Each row is a point. To make a cloud, some directions were put in groups of two or more. Within a group, all points are equally far from the middle, so they leave a hole (a ring in 2 directions, a hollow ball in 3). The other directions are filled evenly. Then the cloud was stretched, turned, moved and blurred a little. How many holes are there, and how many directions does each take, smallest first?
In the rows, zero is written as 128.

Cloud (22 x 3):
[[ 71  84 139]
 [151 166 154]
 [111 122 191]
 [ 72 157 122]
 [106 181 118]
 [107 101 144]
 [105 134 191]
 [118 169 157]
 [119 137  73]
 [122 178 133]
 [ 99 132 188]
 [117 142  92]
 [143  58 112]
 [102  99 156]
 [153  94 154]
 [ 84 112 132]
 [175 142 108]
 [124 111 125]
 [152 186 108]
 [119 208 143]
 [174 134  88]
 [160 171 142]]
Holes: 0

Cloud (28 x 4):
[[160 142 169 185]
 [ 81 135 127 149]
 [178 127 169 187]
 [128 109 117 152]
 [155 136 155 143]
 [140 129 181 109]
 [100 136  97 184]
 [ 93 141 173 136]
 [109 119 129 120]
 [179 133 145 102]
 [ 94  73 187 152]
 [ 85 110 111 160]
 [ 60 133 132 123]
 [ 61 115 137 153]
 [151  75 126  93]
 [ 54 113 123 155]
 [ 98 123 121  82]
 [112  68 167 138]
 [114 137  59 111]
 [123 108 159 158]
 [144 145 188 126]
 [148  73 131 158]
 [ 53  95 140 148]
 [134 159  93 197]
 [129 118 158 162]
 [140  89 104 143]
 [119  62 166 147]
 [119 113 202 100]]
Holes: 0

Cloud (51 x 6):
[[123 116 167  67  84 144]
 [189 105 105 106 140 121]
 [162 189 153  95 160 128]
 [112 159  96 116  80 108]
 [ 96  90 106 176  95 168]
 [128 164 117 189 156 142]
 [146  76  90 170 117 129]
 [130 143 190 100 177 100]
 [153 116 179 140  94 103]
 [170 172  65 103 126 147]
 [ 92 141  96 182 102 155]
 [136  89 121 118  68 134]
 [134 151 134 123  92  74]
 [145 106 153  47 117 133]
 [159 168 118 138  96 104]
 [152 175  84  57 135 134]
 [142 102 190 140  86 132]
 [126 126 148 205 149 116]
 [126 110 135  56  89 137]
 [125  84 118  74 125  94]
 [127  90  94 182 121 185]
 [131 159 120 190 161 134]
 [139 104 197 150  95 127]
 [123 174 131 132 184 138]
 [117 169 123  93  78 108]
 [126 130 102 113  59 150]
 [130 100 160  94  70 133]
 [184  93  91 111 132 139]
 [ 99  80 117 106 155 141]
 [146  84 101 160 171 144]
 [ 73 148 111 161 110 129]
 [150  86  86 125 174 125]
 [139 113 166 123  65 161]
 [126 160  83 181 146 157]
 [127 163 132 109  62 141]
 [ 85  74 122 154 104 141]
 [186 134 158  98 156 117]
 [137 142  89 148 188 111]
 [126  72 103 184 116 131]
 [120 186 165  66 130 133]
 [125 118 205  86 132  94]
 [147 103 146 175 172 143]
 [150  84  72 155 110 167]
 [119 166 150 177 105 178]
 [171 119 175 145 154 143]
 [124 122 125  81 131  59]
 [135 139  61  70 136 158]
 [169  96 113 142 101 112]
 [ 90 172 183 114 149 102]
 [128 100 120  54 101 132]
 [ 91 147 179  99 106 162]]
Holes: 3 (2, 2, 2)
